Every row gives one point. Examples show where two turns around zero, p and q, send a point. Where does a point land after both, in the order given? Backwards means that the second turn is done in reverse. Each puzzle has new turns, and all numbers are rounded.

Turn p:
[0.49 0.18 0.27] => [0.31 0.24 0.44]
[-0.16 -0.34  0.12] => [-0.09 -0.38  0.03]
[-0.26  0.56 -0.30] => [-0.29  0.53 -0.33]
[ 0.25 -0.39  0.01] => [ 0.33 -0.32  0.07]
[-0.32 -0.01 -0.11] => [-0.25 -0.06 -0.22]
Turn q:
[-0.58 -0.21 -0.18] => [-0.63 -0.10 -0.10]
[ 0.42 -0.19  0.51] => [ 0.38 -0.01  0.57]
[-0.19 -0.01  0.00] => [-0.18  0.04 -0.01]
[ 0.41  0.03 -0.12] => [ 0.39 -0.15 -0.08]
[-0.06  0.37 -0.21] => [ 0.04  0.21 -0.37]
Where do these land?
p, then q backwards: [-0.18  0.15  0.24] => [-0.27 -0.12  0.16]
p, then q: [-0.31 -0.11  0.16] => [-0.35 -0.07  0.10]
q, then p: [-0.10  0.12 -0.20] => [ 0.01  0.04 -0.25]
q, then p: [ 0.90  0.05 -0.01] => [ 0.83 -0.01  0.35]
p, then q: [-0.30 -0.22 -0.19] => [-0.23 -0.32 -0.14]

Turn p:
[-0.43 -0.63  0.27 -0.29 -0.30 -0.21] => [-0.42 -0.71  0.00 -0.34 -0.26 -0.07]
[ 0.43 -0.42 -0.11  0.32  0.18  0.01] => [ 0.53 -0.30  0.25  0.05  0.26  0.04]
[-0.46  0.22  0.26  0.17  0.26  0.24] => [-0.51  0.13  0.07  0.32  0.19  0.25]
[ 0.59 -0.19 -0.02 -0.27  0.08 -0.18] => [ 0.44  0.03  0.20 -0.48  0.06 -0.16]
[-0.48  0.41 -0.02  0.20  0.05 -0.04] => [-0.41  0.21 -0.19  0.43  0.03 -0.09]
[ 0.24 -0.25 -0.03  0.36 -0.02 -0.15] => [ 0.33 -0.25  0.21  0.18  0.04 -0.13]
[-0.05  0.19 -0.02 -0.45 -0.37  0.32] => [-0.11  0.22 -0.28 -0.29 -0.41  0.29]
[-0.11  0.75  0.19  0.17  0.03  0.17] => [-0.26  0.66  0.07  0.38 -0.11  0.08]
[ 0.26 -0.07 -0.52 -0.22  0.09 -0.15] => [ 0.40  0.03 -0.35 -0.25  0.19 -0.20]
Turn q:
[-0.64 -0.36 -0.16  0.02 -0.09 -0.57] => [-0.53 -0.43  0.00  0.03 -0.35 -0.56]
[ 0.35  0.08  0.17 -0.15 -0.05  0.30] => [ 0.32  0.12  0.12 -0.11  0.09  0.35]
[ 0.34  0.21  0.14 -0.29  0.01 -0.09] => [ 0.28  0.31  0.16 -0.24 -0.10  0.03]
[ 0.33  0.28 -0.03 -0.15 -0.31  0.57] => [ 0.20  0.20 -0.13 -0.15  0.04  0.71]
[ 0.04  0.45 -0.01  0.15  0.05  0.10] => [-0.09  0.42 -0.09  0.13  0.11  0.14]
[ 0.06  0.14  0.37 -0.11  0.11  0.54] => [ 0.07  0.09  0.32 -0.04  0.38  0.46]
[-0.17 -0.43 -0.02  0.40 -0.04 -0.47] => [-0.04 -0.37 -0.05  0.41 -0.24 -0.48]
[-0.31 -0.38 -0.48  0.13  0.33 -0.40] => [-0.21 -0.35 -0.36 -0.02  0.07 -0.68]
Where do these land?
p, then q: [ 0.43  0.12 -0.49 -0.66 -0.30  0.18] => [ 0.25  0.33 -0.42 -0.70 -0.27  0.29]
p, then q: [-0.31 -0.08  0.18  0.14  0.54 -0.19] => [-0.25 -0.09  0.26  0.13  0.38 -0.43]
q, then p backwards: [-0.38  0.06  0.02  0.21 -0.14 -0.10] => [-0.39  0.11  0.19  0.12 -0.09 -0.05]
q, then p: [ 0.30 -0.22 -0.11 -0.52 -0.28  0.40] => [ 0.23  0.01 -0.10 -0.59 -0.09  0.49]
p, then q backwards: [-0.07 -0.13  0.17  0.24 -0.10 -0.66] => [-0.25 -0.37  0.16  0.10  0.22 -0.52]
q, then p backwards: [-0.03  0.23  0.34  0.07  0.15 -0.07] => [ 0.12  0.25  0.24  0.17  0.18 -0.04]
q, then p backwards: [ 0.08  0.01 -0.12  0.53  0.13  0.44] => [-0.23  0.01 -0.40  0.35  0.31  0.28]

Turn p:
[-0.09  0.32 -0.97 -0.11 -0.10 -0.15  0.02 -0.23] => [-0.27  0.14 -0.68  0.01 -0.32 -0.26  0.08 -0.64]
[-0.35  0.09  0.28  0.11 -0.22 -0.43 -0.72 -0.32] => [-0.29  0.17  0.46 -0.27 -0.13 -0.50 -0.65 -0.02]
[-0.38  0.27  0.00 -0.52  0.13 -0.12  0.31 -0.25] => [-0.10  0.55 -0.01 -0.32  0.24 -0.06  0.35 -0.27]
[ 0.46  0.15  0.26 -0.18  0.14 -0.07 -0.15 -0.20] => [ 0.58  0.13  0.18  0.00 -0.01 -0.08 -0.14 -0.10]
[-0.12  0.11  0.23  0.27  0.19  0.01  0.14 -0.25] => [-0.10  0.20  0.33  0.31  0.09  0.05  0.02 -0.06]
[ 0.50 -0.38  0.31  0.24 -0.52  0.17 -0.03  0.49] => [ 0.29 -0.57  0.09 -0.01 -0.40  0.18  0.00  0.69]
[-0.27  0.06 -0.13  0.29  0.09  0.38  0.18  0.37] => [-0.34 -0.01 -0.29  0.29  0.13  0.35  0.04  0.26]
[-0.11 -0.21 -0.12 -0.01  0.00  0.04  0.01 -0.35] => [-0.15 -0.09  0.16 -0.08 -0.05  0.09  0.03 -0.35]
[ 0.35  0.06 -0.03  0.27  0.02 -0.38  0.29 -0.04] => [ 0.20 -0.09  0.08  0.39 -0.16 -0.35  0.28 -0.01]
[ 0.19 -0.68  0.16 -0.07  0.14  0.27 -0.29  0.87] => [ 0.20 -0.80 -0.22 -0.21  0.44  0.27 -0.21  0.62]
[-0.16  0.22  0.01 -0.28  0.11  0.28  0.25 -0.09] => [ 0.00  0.37 -0.10 -0.09  0.13  0.30  0.19 -0.10]
Turn q:
[-0.33  0.00  0.68 -0.11  0.02  0.18  0.01 -0.34] => [-0.64  0.03  0.39 -0.02  0.08  0.22  0.19 -0.29]
[-0.19 -0.10  0.02  0.00 -0.24 -0.23 -0.13 -0.15] => [-0.23 -0.19  0.03  0.14 -0.22 -0.14 -0.14 -0.03]
[-0.23  0.54 -0.07 -0.36  0.68  0.03  0.21 -0.14] => [-0.21  0.55 -0.16 -0.55  0.45 -0.27 -0.04 -0.25]
[-0.33 -0.06 -0.24  0.79 -0.22  0.22  0.19 -0.30] => [-0.13 -0.10 -0.61  0.67 -0.02  0.16  0.22 -0.31]
[-0.20 -0.24  0.21 -0.32  0.32 -0.10 -0.23 -0.19] => [-0.31 -0.25  0.22 -0.33  0.19  0.01 -0.26 -0.16]
[-0.16  0.03 -0.25 -0.17 -0.20  0.16 -0.37 -0.22] => [-0.20  0.01 -0.22 -0.11 -0.34  0.20 -0.34 -0.01]
[ 0.48 -0.26 -0.26 -0.26 -0.01  0.09  0.22  0.83] => [ 0.68 -0.15  0.03 -0.32  0.08  0.01  0.25  0.72]
[ 0.35 -0.01 -0.05 -0.13 -0.25 -0.26  0.05 -0.23] => [ 0.24 -0.05  0.18 -0.03 -0.41 -0.20 -0.01 -0.18]
[ 0.07 -0.20  0.00 -0.07 -0.23 -0.12 -0.10  0.80] => [ 0.20 -0.20  0.15  0.08  0.04 -0.05  0.01  0.81]
[ 0.55  0.30 -0.05  0.63  0.14  0.03  0.15 -0.08] => [ 0.60  0.35 -0.02  0.45  0.15  0.05  0.10 -0.34]
Where do these land?
q, then p backwards: [-0.30  0.24  0.13 -0.15  0.07  0.11 -0.19 -0.08] => [-0.45  0.13  0.00  0.03 -0.05  0.10 -0.12 -0.06]
p, then q: [ 0.20  0.18 -0.60  0.32 -0.10 -0.27 -0.16 -0.01] => [ 0.05 -0.30 -0.31  0.40 -0.37 -0.27 -0.27 -0.12]
p, then q: [-0.77 -0.07  0.41 -0.56 -0.33 -0.09  0.16  0.51] => [-0.34  0.28 -0.01 -0.74  0.37 -0.37  0.20  0.66]
q, then p backwards: [-0.22 -0.13 -1.20 -0.61  0.13  0.11 -0.15 -0.07] => [ 0.11  0.10 -0.61 -0.66 -0.51  0.09 -0.69  0.59]
q, then p backwards: [-0.02 -0.20  0.05  0.37  0.07 -0.03  0.04 -0.24] => [ 0.12 -0.15 -0.25  0.17  0.30  0.05  0.07 -0.13]
p, then q backwards: [ 0.35 -0.12  0.31  0.05  0.09 -0.19 -0.12 -0.13] => [ 0.40 -0.12  0.11  0.03  0.03 -0.32 -0.06  0.11]
p, then q: [ 0.30 -0.02  0.18  0.03 -0.46  0.18  0.15 -0.10] => [ 0.08  0.03  0.18  0.09 -0.36  0.20  0.35  0.24]
p, then q: [ 0.15  0.21  0.35  0.22  0.30 -0.10  0.32 -0.05] => [ 0.22  0.25  0.18  0.36  0.33 -0.04  0.21 -0.12]
q, then p: [ 0.32 -0.09  0.38  0.32  0.23  0.27 -0.04  0.16] => [ 0.30  0.05  0.19  0.39  0.19  0.43 -0.04  0.05]

Turn p:
[-0.27  0.49  0.62 -0.48  0.00  0.12  0.48  0.14  0.22  0.04  0.08] => [ 0.20  0.56  0.22 -0.47 -0.04  0.06  0.74 -0.16  0.06 -0.02 -0.22]
[-0.32  0.31 -0.15 -0.42  0.08  0.10  0.17  0.15 -0.06 -0.13  0.36] => [ 0.04  0.33 -0.10 -0.35  0.10  0.22  0.23  0.20 -0.36 -0.30 -0.03]
[ 0.00  0.18  0.13  0.46 -0.50 -0.43 -0.28 -0.33  0.01  0.19  0.09] => [-0.05  0.33 -0.02  0.29 -0.45 -0.48 -0.41 -0.31 -0.03  0.11  0.15]
[-0.17  0.30  0.12 -0.16  0.03  0.01  0.60  0.62  0.15 -0.31  0.07] => [ 0.05  0.37  0.10 -0.09 -0.08  0.21  0.61  0.44  0.23 -0.38 -0.24]
[ 0.00 -0.71  0.12  0.08  0.80 -0.31 -0.14  0.04  0.09  0.01  0.00] => [-0.33 -0.75  0.12 -0.06  0.42 -0.38  0.21  0.01  0.18 -0.20  0.41]
[ 0.21 -0.02  0.02  0.27  0.53  0.22  0.06 -0.24  0.14 -0.06  0.14] => [ 0.25 -0.18 -0.02  0.31  0.45  0.02  0.16 -0.18  0.03 -0.08  0.30]
[-0.26 -0.08 -0.26 -0.34 -0.37  0.27  0.52 -0.13 -0.04 -0.45  0.01] => [ 0.10 -0.06 -0.29 -0.14 -0.41  0.62  0.21 -0.04 -0.17 -0.34 -0.30]
[-0.08  0.01 -0.37  0.51 -0.26 -0.21 -0.47 -0.30 -0.35  0.34 -0.62] => [-0.48 -0.08 -0.27  0.50 -0.04 -0.29 -0.67 -0.21 -0.10  0.44 -0.33]
[ 0.60 -0.31 -0.32 -0.14  0.35 -0.10 -0.02 -0.16  0.14 -0.08  0.01] => [ 0.37 -0.53 -0.24 -0.08  0.31 -0.07 -0.24  0.09  0.26 -0.13  0.16]
[ 0.28 -0.35 -0.31 -0.05  0.12  0.11  0.08  0.01 -0.03  0.45  0.14] => [ 0.07 -0.30 -0.37 -0.09  0.12  0.04 -0.04  0.24  0.06  0.35  0.33]
[-0.35  0.10  0.19 -0.16 -0.30  0.47  0.32  0.47 -0.01 -0.20  0.23] => [-0.04  0.34  0.28 -0.11 -0.29  0.58  0.44  0.28 -0.13 -0.04 -0.04]
[ 0.14  0.27  0.24  0.20 -0.62 -0.01 -0.62 -0.30  0.12  0.40 -0.34] => [-0.04  0.37  0.22  0.07 -0.24 -0.19 -0.66 -0.47  0.14  0.60 -0.11]
[ 0.16  0.14  0.44  0.29 -0.18 -0.27 -0.46 -0.10 -0.54  0.06 -0.18] => [ 0.01 -0.03  0.46  0.28 -0.18 -0.58 -0.29 -0.09 -0.28  0.32 -0.24]
[ 0.05 -0.36 -0.47 -0.06  0.33  0.03 -0.24  0.13  0.15 -0.26  0.01] => [-0.17 -0.40 -0.08 -0.05  0.33  0.22 -0.28  0.21  0.09 -0.34  0.17]
Turn q:
[-0.41  0.63 -0.13 -0.72  0.39 -0.35  0.08  0.55 -0.03  0.39 -0.36] => [-0.28  0.11 -0.04 -0.89  0.65 -0.13 -0.16  0.53  0.00  0.07 -0.58]
[-0.36 -0.46 -0.28 -0.04 -0.21 -0.14  0.13  0.18  0.14  0.02  0.04] => [-0.58 -0.20 -0.21  0.00 -0.28  0.12  0.15  0.03 -0.02 -0.09 -0.10]
[-0.15 -0.10  0.10 -0.07 -0.47  0.33  0.22 -0.22  0.09  0.01  0.38] => [-0.23  0.29  0.19 -0.01 -0.37  0.26  0.15 -0.26  0.27  0.05  0.30]
[ 0.67  0.42  0.24  0.04  0.23 -0.41 -0.13  0.23  0.43  0.24 -0.24] => [ 0.54 -0.23  0.17 -0.02  0.10 -0.62 -0.23  0.31  0.33  0.26 -0.43]
[ 0.14 -0.17  0.19  0.39 -0.24  0.10  0.22  0.11 -0.41 -0.29  0.15] => [ 0.11  0.11  0.00  0.32 -0.21  0.00  0.32  0.23 -0.19 -0.03  0.52]
[-0.35 -0.37 -0.15 -0.31  0.24  0.05  0.59 -0.24 -0.20 -0.02  0.11] => [-0.33 -0.23  0.03 -0.35  0.16  0.33  0.59 -0.28 -0.10 -0.15  0.14]
[ 0.33  0.01 -0.29  0.32 -0.35  0.27 -0.04 -0.33 -0.03 -0.44 -0.10] => [ 0.34  0.37 -0.27  0.45 -0.31 -0.03  0.19 -0.33 -0.09 -0.15  0.03]
[ 0.31 -0.24 -0.15  0.35 -0.34  0.13 -0.31 -0.37 -0.33  0.18  0.26] => [ 0.16  0.06 -0.16  0.46 -0.27  0.21 -0.07 -0.32 -0.20  0.51  0.27]
[-0.02 -0.24  0.00  0.31 -0.18  0.31 -0.42 -0.03  0.24 -0.21  0.47] => [-0.01 -0.03 -0.17  0.35 -0.39  0.19 -0.43 -0.19  0.22 -0.16  0.38]
[-0.09 -0.21  0.06  0.15 -0.23 -0.18 -0.09 -0.46 -0.19 -0.48  0.38] => [-0.05  0.02 -0.02  0.07 -0.36 -0.16  0.00 -0.47 -0.35 -0.12  0.52]
[ 0.05  0.66  0.12  0.31  0.58 -0.19 -0.05  0.18  0.24  0.35 -0.44] => [ 0.19 -0.04  0.09  0.12  0.83 -0.49 -0.23  0.28  0.27  0.06 -0.36]
[-0.19  0.08 -0.12 -0.77  0.63  0.04  0.12  0.46 -0.04  0.17 -0.18] => [-0.01 -0.27 -0.06 -0.78  0.45  0.35  0.00  0.37  0.04 -0.19 -0.38]
[ 0.09  0.00  0.39  0.05 -0.04  0.02 -0.31 -0.07  0.10  0.08 -0.46] => [ 0.15  0.02  0.43  0.28  0.03 -0.05 -0.26  0.09 -0.16 -0.04 -0.31]
Where do these land?
p, then q backwards: [-0.18 -0.02 -0.02  0.11  0.30 -0.08 -0.20 -0.15 -0.28  0.59 -0.41] => [-0.22  0.12 -0.30  0.24  0.04 -0.55  0.00 -0.17 -0.08  0.50 -0.05]
q, then p: [ 0.13  0.34  0.13  0.24 -0.20  0.04  0.36  0.29  0.27 -0.34  0.18] => [ 0.16  0.41 -0.02 -0.05 -0.20 -0.13  0.00  0.19  0.38 -0.49  0.10]
p, then q: [-0.21  0.31 -0.43 -0.10 -0.16 -0.46 -0.20  0.04  0.04 -0.54  0.30] => [ 0.23  0.39 -0.34 -0.15 -0.18 -0.23 -0.32  0.12 -0.46 -0.48  0.11]
q, then p: [-0.38  0.20 -0.11 -0.38 -0.85 -0.39  0.28 -0.47  0.00  0.13 -0.09] => [-0.19  0.60 -0.31 -0.32 -0.31 -0.29  0.25 -0.49 -0.35  0.17 -0.56]
p, then q backwards: [ 0.24 -0.58  0.19  0.18  0.14  0.33 -0.05 -0.32  0.77  0.06 -0.28] => [ 0.04 -0.23  0.03  0.15  0.40  0.37  0.16 -0.44  0.39  0.36  0.70]
q, then p: [ 0.01  0.09  0.26 -0.01  0.40 -0.34  0.14 -0.40 -0.36 -0.19  0.16] => [ 0.34 -0.38 -0.05 -0.22  0.00 -0.42  0.24  0.01 -0.36 -0.10  0.20]
q, then p: [-0.58  0.02 -0.09  0.05  0.10  0.03  0.12 -0.09  0.28 -0.06  0.83] => [-0.17  0.20 -0.14 -0.43 -0.01  0.26 -0.07 -0.37 -0.28 -0.51  0.57]
p, then q: [ 0.02 -0.44  0.14 -0.54  0.46  0.04  0.09  0.31  0.31 -0.24 -0.25] => [-0.05 -0.45  0.33 -0.34 -0.17  0.32  0.22 -0.01  0.19 -0.60 -0.20]
p, then q: [ 0.32  0.10  0.07  0.30 -0.24  0.53  0.03  0.34 -0.44 -0.22 -0.57] => [ 0.06  0.02  0.37  0.81  0.21  0.18  0.00  0.50  0.12  0.07 -0.29]
q, then p: [ 0.09 -0.20 -0.16  0.14 -0.45 -0.22  0.02  0.32 -0.18  0.18  0.11] => [-0.33  0.28 -0.24  0.04 -0.30  0.05 -0.02  0.33 -0.01  0.27  0.05]
q, then p: [ 0.23 -0.13 -0.10  0.20 -0.02  0.42  0.24 -0.08 -0.15  0.43  0.24] => [ 0.14  0.16 -0.24  0.17  0.14  0.27  0.25 -0.06  0.20  0.34  0.43]
q, then p: [ 0.00 -0.10  0.34 -0.08  0.11 -0.10 -0.35 -0.08 -0.41  0.38  0.14] => [-0.05 -0.13  0.27 -0.14  0.13 -0.14  0.03  0.09 -0.32  0.52  0.28]
q, then p backwards: [ 0.32  0.40 -0.22 -0.10  0.43  0.20 -0.47  0.29  0.15 -0.18 -0.35] => [ 0.57  0.47 -0.52 -0.27  0.06 -0.12  0.01 -0.08 -0.05 -0.29 -0.11]
